Rows are points. Each copy is the shape, with its points in the same order, turned, moved and blurred by noise. Is it also mirrored, or only turned?
In the rows, 128 means zero.

Shape (9 x 3):
[[146 103 150]
 [177  94 129]
 [161 117 131]
 [164 119 148]
 [145 162 163]
 [ 94 160 116]
 [ 90 162 174]
 [ 97 164  97]
 [ 92 109 111]]
Copy 1 (9 x 3):
[[117  91 137]
 [152  74 135]
 [143 103 140]
 [139  96 155]
 [124 133 175]
 [125 175 117]
 [ 76 168 156]
 [133 183 109]
 [107 137  86]]
Copy 1 is: only turned
Copy 2 (9 x 3):
[[163 131 126]
 [163 167 137]
 [143 148 123]
 [150 147 112]
 [124 128  76]
 [ 84  87 124]
 [119  70  81]
 [ 77 102 133]
 [121  90 166]]
Copy 2 is: mirrored
Copy 3 (9 x 3):
[[165 129 102]
 [166  92 104]
 [145 106 100]
 [149 116  87]
 [118 149  71]
 [ 94 162 134]
 [119 199  97]
 [ 81 149 141]
 [138 149 159]]
Copy 3 is: only turned
Copy 4 (9 x 3):
[[103 126 149]
 [ 96 136 115]
 [119 122 127]
 [122 143 139]
 [162 135 167]
 [158  60 160]
 [155  96 208]
 [167  55 143]
 [108  60 156]]
Copy 4 is: mirrored

Shape (9 x 4):
[[137 154 169 146]
 [127 163 172 152]
 [ 83 104 129 131]
 [138 116  75 113]
 [152 119  68  98]
 [138 117 149 152]
 [137  96  86 118]
 [176 120  72 129]
 [162 170 111 176]]
Copy 1 (9 x 4):
[[148 125 171 153]
 [163 125 180 153]
 [166 112  99 117]
 [111 167  98 100]
 [ 97 176  99  92]
 [141 130 130 165]
 [115 150  84 117]
 [ 98 190 104 127]
 [147 193 162 152]]
Copy 1 is: mirrored
Copy 2 (9 x 4):
[[105 123 184 121]
 [ 98 112 193 120]
 [131  89 109 128]
 [119 146  98 168]
 [133 170  93 174]
 [100 128 142 108]
 [121 145  96 150]
 [ 99 191 102 165]
 [ 58 150 162 156]]
Copy 2 is: mirrored
Copy 3 (9 x 4):
[[105 163 164 115]
 [ 97 173 155 104]
 [102 101 101 117]
 [164 123 103 158]
 [190 114 114 161]
 [ 95 142 134 150]
 [150 109 107 166]
 [175 145 117 184]
 [144 203 119 136]]
Copy 3 is: only turned

Shape (11 x 6):
[[ 98 148  85 145 160 144]
 [126 174 119 136 186 128]
 [124  52 168 155 121 105]
 [175 159 104  95 155 168]
 [175 131 143 101 114 130]
 [118  98 114 126 110  83]
 [165  81 113 165 144 118]
 [ 79 170 151 140 169 107]
 [141 180 133 146 138 166]
 [133  86 140  96  99 123]
 [172  95 120 106 134 182]]
Copy 1 (11 x 6):
[[168 135 154 115 131 149]
 [156 102 150  74 148 129]
 [ 48 126 100 154 164 163]
 [135  76 180 112 102  90]
 [ 81 102 138 119 114  83]
 [ 78 163 119 114 115 145]
 [ 93  91 103 136 111 166]
 [143 144 139  72 192 129]
 [162  97 134 120 145  86]
 [ 58 143 146 148 124 114]
 [ 96  76 167 166 109 115]]
Copy 1 is: only turned
Copy 2 (11 x 6):
[[163 151 171 124  90 148]
 [195 153 136 141 106 124]
 [ 77 114 158 188 170 116]
 [178 162 145  73 129  85]
 [121 137 114 110 150  87]
 [ 81 160 137 159 121 137]
 [ 99 136 162 164 118  73]
 [175 133 123 167 116 165]
 [175 100 128 107 106 110]
 [ 92 147 144 124 165 128]
 [129 137 173  95 160  75]]
Copy 2 is: mirrored

Shape (12 x 8):
[[ 98 113 102  83 142 108 107 108]
 [136 102  99 105 135 133 171 152]
 [108 156 132 104 100 119 151 162]
 [116  82 179  85 116 139 164 162]
 [ 72 126 113  86  68 104 107 152]
 [153 163 172 118 120 178 168 142]
 [ 74 115 178 162 141 142  91 164]
 [100  97 103 151 110 115  95  95]
 [ 65 148 100 147 144 166 145 132]
 [131  99  96  98  87 179 118 113]
 [103 118 177 166 105 144 173 142]
 [155 110 134 155  92 156 122 122]]
Copy 1 (12 x 8):
[[153 105 111  90  96  70 137 138]
 [181 106  93 136 105 135 153 119]
 [166  74 120 125 166 122 135 149]
 [154  75 122 158 147  98 154  68]
 [150  78 121 108 160  73 185 172]
 [151  85 130 185 141 143  79 122]
 [ 73  74 171 111 134 121 144 113]
 [135 140 159 108  88  91 164 162]
 [147  60 164 106  83 143 133 163]
 [150 100 116 182  82  87 157 166]
 [148  95 182 155 148 153 138 105]
 [129 142 147 175 116 128 139 145]]
Copy 1 is: only turned
Copy 2 (12 x 8):
[[172 126 181  75 116 123 100 148]
 [170 165 140 123 166 144 110 146]
 [152 107 164 144 161 141 137 117]
 [159 124 121 104 170 182  93  96]
 [177  77 179  97 173 108 114 118]
 [ 87 146 123 131 146 168 146 108]
 [146  53  94 125 105 130  95 140]
 [163 121 134  87 114  66  88 132]
 [101 106 161 128 130 114  92 189]
 [128 152 144  40 168 106 125 134]
 [107 116  99 151 146 123  83 101]
 [134 148  93 108 137  86 140 115]]
Copy 2 is: only turned
Copy 3 (12 x 8):
[[140 152 109 182 145 106 154 102]
 [146 175 113  94 123 110 134 101]
 [124 179 155 124 146 140 126 147]
 [111 180 159  88 187  84 136  85]
 [127 185 114 151 211 135 132 153]
 [ 99 161 194  99 115 109  77 117]
 [ 29 131 144 136 169  84 127 146]
 [129  99  93 157 162  94 124 148]
 [104 171 117 136 106  77 128 176]
 [145 156  85 130 155  95  66 109]
 [ 95 138 173  75 145  77 118 165]
 [121 110 120 105 152 110  80 125]]
Copy 3 is: only turned
Copy 4 (12 x 8):
[[103  70  89 130 112 147 136 143]
 [103 108 124 170 149 101 147 168]
 [ 75 119 112 167 138 104  93 116]
 [ 81 165  84 151 171 111 159 125]
 [ 49  98  89 114 143 145  82 132]
 [132 180 115 195 122 102 109 109]
 [119 127 120 149 181 191 127  69]
 [136  89 132  93 141 159 117 141]
 [148  77 107 181 169 139  85 124]
 [128 136 101 136 131 149 102 198]
 [135 153 130 140 188 104 111  91]
 [139 156 155 129 136 142 109 150]]
Copy 4 is: mirrored

Shape (12 x 9):
[[172 112  81 158 136 166  93 135  94]
 [112 114 100 133 101 122 103 151  85]
 [175 109 118 105 102 110 140 176 154]
 [111 188  83  88 157 160  96  81 162]
 [ 91 136 122 160 106  98 130 112 108]
 [145 101 100  76 136  98 132 116  73]
 [164 126 158  74 104 115 108 147 146]
 [116 184 149 159 131 174 132 158  81]
 [172 123  82  78 102 104  87 139 156]
 [115 109  91 113 153 110  83 127 155]
 [151 116 153 140  95 172 114 140 153]
 [107 171 132 153 154 117 104  88  79]]
Copy 1 (12 x 9):
[[129 129 121 108  62 166  96  97  74]
 [ 94 156 125 139  83 157 108 117 141]
 [ 67 103 118 101 153 129 103  96 113]
 [130 101 182 134  88 102 157 189  66]
 [148 147 128 141 117 152 144 126 161]
 [ 88 149 108 195 117 131 115 107  86]
 [ 71  74 149 149 155 141  90 124 114]
 [154  99 172 133  56 117 106  81 159]
 [ 50 111 135 120 135 157 128 140  73]
 [103 108  98 128 100 137 129 177 100]
 [131  92 157  93 133 148  67 122 122]
 [170 110 143 181  74 150 152 126 131]]
Copy 1 is: mirrored
Copy 2 (12 x 9):
[[193 105  79 137 154 169 119 152 164]
 [141 116  87  89 113 176 101 149 116]
 [124 100 182 134 124 172 123 158 138]
 [154 148 134  48 200 117  98 109 192]
 [110 163  86 102 124 156 104 127 121]
 [178 133 134 101  73 170  81 102 149]
 [129 107 177  89  99 133 132 162 155]
 [136  95  67  77 148 143 184 108 124]
 [146 121 180  93 133 181  87 173 173]
 [163 165 144  91 149 140  86 159 129]
 [111  80 116 118 139 110 136 169 144]
 [153 175  73  75 122 143 141 104 153]]
Copy 2 is: mirrored
Copy 3 (12 x 9):
[[171 145  98 136 171  86 161 158 118]
 [124  99 123 173 170  99 128 161 127]
 [112 100 167 123 147  98 172  97 133]
 [158 158 160 131  96 169 128 180  58]
 [116  65  95 138 129 128 111 172 124]
 [105 115 163 102 202  99 111 173 116]
 [ 65 128 161 125 127  90 159 125 101]
 [144 135 105 150  83  83 113 179 173]
 [121 109 181 133 168 115 185 135  75]
 [144 112 134 149 155 125 122 126  57]
 [101 143  99 148 114 110 172 112 129]
 [131 106  96 116 110 107  88 216  96]]
Copy 3 is: only turned
Copy 4 (12 x 9):
[[142 183 154 146 130 148  77 156 146]
 [139 141 188 136 132 149 134 117 128]
 [115 183 148 104 102  84 135  86 123]
 [100  89  82 125  99 135 144 192 157]
 [118 108 153 142 175 146 142  94 132]
 [189 142 141 132 133 112 152 134  87]
 [147 130 137  90  82  81 131  90 144]
 [106  94 162 108 130 169  53 115 108]
 [132 163 143 127  86  71 161 140 154]
 [127 153 134  96 134 133 168 156 164]
 [122 155 131 110  92 144  95  77 170]
 [142  73 138 130 182 151 104 143 137]]
Copy 4 is: only turned
